Each wall is flat, endless, passes through zero and stands at right angles to its row. A trip goes straight from one point to another. Which walls does it cross, in order?

Walls:
(1): [-1.18 -0.16  1.02]
(2): [-1.69  1.44 -2.61]
(3): [-1.51  0.95 -1.87]
(4): [ 3.56 -1.41 -1.67]
(5): [ 0.32 -2.88  0.35]
Trips:
[1.54 0.94 3.20] to [ 0.46 -4.74  1.10] => 5, 4
[-2.82 -2.76 -1.32] to [ 4.59 -3.14 -0.09] => 4, 2, 3, 1
[-2.00  1.03  0.40] to [2.18 2.84 0.92] => 1, 3, 2, 4
[ 0.32 -2.36 -2.87] to [-0.63  2.33  0.01] => 5, 4, 1
[ 0.38 -1.89 -0.53] to [ 2.36  2.20 -1.00] => 5, 2, 3
[ 2.81 -0.67  1.89] to [-0.39  3.26 -0.44] => 5, 4, 2, 3

Walls:
(1): [-3.79 -1.22 -2.13 -2.50 -1.12 -1.80]
(2): [ 1.54  0.48 -2.11  2.64 -1.69 -1.42]
(3): [ 2.72  1.89 -1.81  1.53  0.14  0.44]
(4): [1.33 0.33 0.70 0.18 0.60 1.45]
Trips:
[ 0.27  1.78 -0.10  0.30 -0.58 -3.04] to [ 1.99  0.68 -1.21 -0.04 -2.06  0.17] => 1, 4
[-2.82  3.31  0.69 -1.44 -1.65 -0.59] to [ 2.31  0.47  0.95  1.70  1.33 -3.67] => 2, 3, 1
[-3.10 -3.12  3.79  0.13  1.44 -3.00] to [-1.25  0.30  2.87 -0.40 -0.50 -2.70] => none
[-1.34 -1.15 -0.76  0.22 -1.24 -0.05] to [-1.51 -2.14 -1.00 -2.17 -1.69 -8.33] => none
[ 1.60  0.02 -0.25  2.47 -1.27 -0.71] to [-0.99  0.66  1.91 -1.99  0.27  3.89] => 2, 3
[ 0.29  1.02  1.47 -1.60  2.09  0.19] to [-3.86  1.51  3.07  1.86 -3.20  0.48] => 4, 1

Walls:
(1): [ 1.82 -2.37 -0.53 -0.50  0.01 -1.81 -2.97 -1.98  2.43]
(2): [ 2.98 -0.11 -0.08 -0.71  4.10  1.26  1.12  1.82 -1.38]
(3): [ 3.96 -1.25  2.45 -2.50 -1.09  1.08 -1.48 -0.35  4.36]
(4): [-2.37 -1.39  0.63  1.25 -1.11 -0.10 -0.50 -0.56  1.48]
(5): [-4.27  1.37 -0.06 -0.32 -3.52 -1.19 -0.77  1.26 -0.02]
(6): [-1.25 -3.38 -5.18  2.82  1.22 -0.15 -1.11 -1.86 -2.21]
Trips:
[-0.68 -0.55 -1.42 -1.84 -0.52 -2.20  0.84 -2.16 -2.90] to [ 0.80  2.59 -1.52  0.35  3.57  0.02 -0.86 -0.03  3.17] => 5, 2, 3, 6
[ 0.77 -3.29  1.52  2.08 -0.01  4.08 -0.02  1.37  0.30] to [ 0.28 -0.85  3.60 -0.18  0.80 -0.55 -0.05 -0.41 -3.69] => 6, 4, 3
[ 1.20  0.18 -0.66  0.17  4.31 -0.89  0.51 -0.65 -2.45] to [ 0.47  1.67 -2.07 -0.12  0.87  1.82 -1.95 -0.88  0.55] => 1, 3
[-0.32 -1.22 -2.32 -2.88  2.72 -2.19 -2.08  1.20  0.78] to [-2.07  0.18  2.51  2.45 -3.55  0.55 -0.66  0.91  0.11] => 5, 4, 2, 3, 6, 1
[-2.09 -1.82  3.63 -1.45 -1.19  0.31  1.80 -1.87 -0.44] to [ 0.26 -3.28 -2.88 -3.28  0.26  1.72 -1.23  1.16  3.69] => 1, 5, 6, 2
[-1.09 -0.82 -2.59  2.04 -1.13  1.54  0.89 -0.74 -3.22] to [-0.14  4.01 -0.07  1.30  0.78 -2.77  0.21  1.72 -0.64] => 4, 2, 6
[ 0.31 -2.81 -2.65 -1.10  2.50 -0.89 -0.84 -3.51  0.72] to [-1.91  2.19  1.04 -3.15  2.55  1.59 -0.68  2.26  1.96] => 4, 6, 1, 5
[ 1.08  2.50 -0.11  2.11  0.09 -2.39  1.93 -2.08  0.65] to [-3.66 -0.87  3.07  2.33 -0.85 -1.17  3.09 -1.18 -1.47] => 4, 5

Walls:
(1): [ 2.75 -4.53  1.02 -2.52  0.63 -3.32  0.36  1.27  5.76  0.04  1.43 -3.19]
(2): [ 2.17 -1.72  1.94  0.06 -0.76 -0.77 -4.16  2.26  0.33  1.35 -0.69  1.81]
(3): [-4.36 -0.86  0.01  1.97  1.67  2.62  3.19 -0.45 -4.48  1.40 -1.34  0.72]
(4): [ 0.35 -1.62  0.12  2.95 -1.38 -2.31 -1.47 -0.13 -1.17 -0.36 -2.23  2.80]
(5): [ 0.93  0.74  3.03 -0.97 -1.59  3.30 -2.04 -1.03  0.27  0.77  1.10  1.91]
(6): [-1.98 -4.38  3.01  3.05  1.95 -0.12  0.56 -0.51 -0.13 -2.30  3.76 -0.03]
(7): [ 0.33  0.74  0.16 -1.95  0.93  0.22 -0.36  3.91 -0.05  2.15 -0.30  1.87]
(8): [-0.66  1.34 -2.77  2.31  1.93 -0.24  1.16  0.69 -2.27 -0.59 -0.41  0.54]
(9): [-3.23 -0.42 -1.37  0.13 -0.92  1.74 -3.80  1.40  2.39  0.99  1.15  1.65]
(10): [-2.01  2.73  0.37 -1.00 -0.94  1.73  3.44  2.57 -0.81  0.77 -1.92  2.26]
Trips:
[-5.28 -1.32 -3.29 -0.08  0.40 -0.81  2.87 -2.15 -2.10 -3.62  3.09  3.21] to [-0.99  2.26 -1.43  2.24  5.11  1.11  0.83 -1.32  2.62  3.73 -0.45  0.48] => 4, 7, 6
[ 0.17  3.01  1.42 -0.37 -2.04 -0.17 -3.22  2.83 -0.08 -1.83 -2.02 -0.56] to [-3.02  0.62 -1.45 -1.43 -1.10  2.45 -3.53  0.77 -1.70  0.28  0.91  0.17] => 4, 3, 8

Walls:
(1): [-2.84  0.16 -2.91 -1.74  1.54 -2.65 -2.24 -1.33  0.23  0.14 -2.95 -1.32
  2.10  0.40]
(2): [-0.64 -1.96  1.40 -0.38  3.77 -1.84 -0.82  2.85 -4.27  0.41 -3.28 -0.67
  0.12  1.32]
(3): [ 1.24  0.24 -0.28  1.22  3.85 -5.82  0.26  0.28 -3.68  0.00 -1.41 -1.36
  1.19  1.19]
(4): [-0.71  0.87 -0.70  1.31 -3.14  1.94 -0.07  0.62 -0.21  0.22 -1.42  0.35
 -1.50 -1.47]
(5): [ 1.70  1.78  2.09 -2.27  4.96 -0.30 -1.84 -1.03 -1.35  0.60  0.20 -2.96
  3.22 -2.22]
Trips:
[-1.79 -0.58 -2.42 -0.79  0.84  3.20 -0.87 -2.71  0.85  0.49  3.87  0.68
 -2.72 -2.19] to [ 3.37  2.31  1.25  2.08  2.03 -1.02  5.35 -0.24 -0.21  1.34 -1.06 -2.74
 -2.18 -1.11] => 5, 3, 4, 2
[ 0.99 -1.25 -1.26 -0.09 -0.85  1.92 -5.92  1.42 -0.81 -0.60 -0.93  0.27
  0.58  1.10] to [-1.90  3.09 -0.47 -3.10 -1.26  1.05  2.40 -0.53  0.07 -0.07 -1.02  1.33
 -2.37 -2.57] => 5, 2, 1
[ 2.25 -0.42 -0.45 -0.07 -3.81 -1.31  2.46 -2.98 -0.21 -0.48 -3.40  0.20
 -0.05 -0.06] to [ 0.84  2.06 -1.04 -0.94 -0.06  0.14  0.02  1.09  0.41  1.42  1.90  0.69
 -0.04  2.92] => 1, 3, 4
[ 0.64  1.38 -3.35 -1.81  1.51  1.89 -0.80  0.50  1.96  0.73 -1.35  1.10
  0.79 -3.29] to [ 4.40 -1.93  0.79 -3.04  1.95 -0.45 -1.23 -0.45 -0.45  2.55 -1.92  2.05
  2.13  1.99] => 4, 2, 3
[-0.35 -1.06  0.66 -0.15  0.20  1.31 -1.62 -0.58  2.12  0.93 -1.85 -0.99
 -0.41 -3.20] to [ 2.42 -1.50 -1.33  1.28 -0.82 -0.62  2.50  0.10 -0.71  1.14  2.52  0.09
 -1.28 -3.21] => 1, 5
[ 2.22 -0.41  0.92 -2.28 -1.53 -0.16  0.90 -4.50 -0.42  2.53 -1.22  0.25
  2.77 -1.31] to [-3.67  3.31 -1.51  2.00  0.10 -1.94 -3.25  0.29 -2.63  0.55 -1.98 -1.39
 -0.12  1.90] => 3, 2, 4
[ 2.42 -1.25  0.72 -2.23 -3.07  5.56 -0.76  0.69 -0.91 -0.45 -0.49  1.41
  0.02 -1.98] to [ 1.48 -0.64 -0.42  3.84  3.79 -0.14  2.48  0.20  2.90  0.61 -0.07  1.13
 -0.06  0.34] => 4, 3

Walls:
(1): [-2.39  2.82 -0.77  0.48 -1.60 -0.89 -1.67 -0.90 -1.81  0.05 -1.56 -0.24
  0.66  0.09 -5.37  0.55  0.42 -0.99  2.83 -0.33]
(2): [-2.04 -0.63 -1.26  0.35  0.49 -0.90  2.95  2.47  0.18 -0.78  0.96 -1.68
  0.02  0.28 -3.27  0.37  2.95 -2.43 -1.13  0.32]
(3): [-1.28 -0.66  0.81  3.76 -0.91 -0.73  1.04  2.04 -0.93 -2.44  2.80 -2.22
  4.28 -0.73  0.76  2.54 -3.63  0.17 -0.32  0.88]
(4): [-2.68  0.93 -0.59  2.64 -0.93 -0.14 -1.91  2.39  2.37 -2.93  2.10 -1.82
 -1.24  2.03 -1.68 -0.96 -5.29  1.02  2.82  0.47]
(5): [-0.43 -1.13  0.80 -0.42 -0.89  2.46 -0.25  2.59  0.81  0.77  0.71 -3.85
 -1.33 -1.67  1.67  2.57  1.78  1.95 -0.07  1.33]
(6): [-0.23 -0.79 -0.29 -2.63 -1.26 -5.22  0.53  0.04 -3.16 -2.88  1.09 -2.26
  0.87 -0.84 -1.66  1.90  0.83 -0.79 -1.88  0.20]
(7): [ 4.70  1.91  1.74  2.75 -0.81 -0.69  0.21 -5.30  1.05 -1.35 -1.48 -0.43
 -2.82  0.17 -5.72 -2.32 -0.44 -0.79  1.34 -0.44]
Trips:
[-2.44  1.89 -2.18  2.63  0.58  0.56  0.99 -0.27  2.19 -2.31  2.40  0.64
  0.94  0.99  0.92 -0.41  3.70  1.68 -4.64 -1.11] to [ 1.55  0.50  0.08 -2.26 -1.30 -1.25 -0.01  2.91  0.38 -3.62 -1.83 -0.24
 -2.93 -0.64  0.33  2.12 -2.95 -4.32 -0.83 -2.30] => 6, 4, 5, 7
[ 1.26  0.98  3.76  4.00 -3.83 -4.22 -2.06 -2.92  1.28 -4.94  0.46  1.36
 -0.68 -1.16  3.75 -1.35 -2.11 -1.08  0.63  0.16] to [ 2.88  0.16 -2.79  1.99 -0.02 -2.50  0.16  0.61 -1.48  1.43  0.71 -1.57
  1.52  0.64  0.50 -1.88 -1.00 -3.06  0.74 -0.47] => 1, 2
[-1.80  0.06  0.21  2.24 -1.10  3.10  2.70 -0.58 -4.71  0.29  0.66  0.28
  1.98  0.43 -0.40 -0.33  0.88  1.02  0.89 -1.82] to [-2.24 -1.89  1.66  1.76  2.11 -0.81 -3.36  1.73  0.53 -2.11  1.19  1.15
  1.76  2.49 -0.57 -0.07  0.04  0.43 -1.44 -0.21] => 4, 6, 1
[-1.59  0.61  1.87 -2.30  0.76  2.55 -1.88 -2.88 -1.07  1.43  3.33  0.78
 -1.27 -1.25  0.49  2.48  3.06 -1.47  1.88 -2.60] to [ 1.21  3.70 -2.19 -2.31 -1.67 -0.72  4.23 -1.20 -0.03 -1.68 -1.38  0.72
 -0.37 -1.79 -2.09 -1.35 -0.98 -0.53 -0.26  0.33] => 7, 6, 5, 2
[-2.24 -1.06  0.52 -0.20 -0.92  4.30  0.74  0.77  3.11  1.68 -2.16 -1.02
 -0.43  0.38 -1.66 -0.88 -1.50  0.93 -1.27 -0.03] to [ 0.36 -0.33  1.94  0.37  2.27 -1.25  1.90  0.55  1.28 -2.97  1.74  0.67
 -0.85  0.56  0.33 -0.73  1.07 -0.35  2.35  0.52] => 7, 3, 5, 6
